Each row is a point. Examples show where two turns around zero, p and q, send a point. Where does a point land after both, in the order given? Backwards means that the second turn is done in reverse. Each puzzle has new turns, and all numbers are rounded.

Turn p:
[-18 -29] => [-26 -22]
[31 27] => [38 17]
[-14   2] => [-13   6]
Turn q:
[-20 -15] => [-19 -16]
[-35 -11] => [-34 -13]
[27  2] => [27  4]
[28 24] => [26 26]
Where do these land?
p, then q: [-35  33] => [-26  40]
p, then q: [37 -7] => [ 34 -16]
p, then q: [ -4 -13] => [ -7 -12]
p, then q: [  3 -13] => [  0 -13]

Turn p:
[ 19 -10  -4] => [ 17  -8 -10]
[-18  -7 -24] => [-20   5 -22]
[ 12   2 -36] => [  9  16 -33]
[-15  10  32] => [-11  -4  35]
[18  8 13] => [20  1 13]
[-15  -2  18] => [-14  -9  17]
Turn q:
[-11   4 -12] => [-15   6  -6]
[-6  6 19] => [ 0 -3 21]
[  1 -17  19] => [  9 -22   9]
[ 4 12 23] => [11  3 24]
[ 12  -6 -48] => [ -5  15 -47]
Where do these land?
p, then q backwards: [-29   0  -2] => [-27   5 -10]
p, then q: [ 43  12 -14] => [ 34  27 -17]
p, then q: [-15 -20  15] => [-10 -27   1]
q, then p: [-10   9   0] => [-9  3 10]
p, then q: [ 6  9 24] => [17 -9 18]
q, then p: [  5 -10 -23] => [ -4  11 -22]

Turn p:
[-33 -23  -8  14] => [-33 -16 -15  18]
[ 10 -15  19  -5] => [ 2  1 23 13]
[ 10  12 -14  14] => [ 17   1 -19  -2]
[ 12  29  11 -10] => [ 14  25   6 -19]
[ 27  17 -10 -27] => [ 26  -3  14 -31]
[-26 -19   3  14] => [-27  -6  -8  20]
Turn q:
[ -9  11  -5 -43] => [  9 -27 -10 -34]
[ 0  5 12 33] => [-9 31  8 12]
[-33 -15  11 -14] => [-34 -16  -6 -14]
[ 30  10 -18  -9] => [37 -6  0  5]
[  6 -12  15  18] => [-11   9  17  15]
[  6   0 -14  15] => [ 7  9 -8 16]
Where do these land?
p, then q: [ 23 -13 -16   1] => [  5 -11  17  23]
p, then q: [-12 -22  39  48] => [-11  61 -16  19]
q, then p: [ 0 25  5 -4] => [  9   4  11 -21]
q, then p: [ -1  -5 -15  10] => [  6  -4 -17   4]
q, then p: [-3  1 -2 -6] => [-1 -6  3 -2]
p, then q backwards: [  0  -3 -23 -16] => [ -6  -1   1 -28]
q, then p: [ -6  18  12 -33] => [ -5 -13  33 -17]
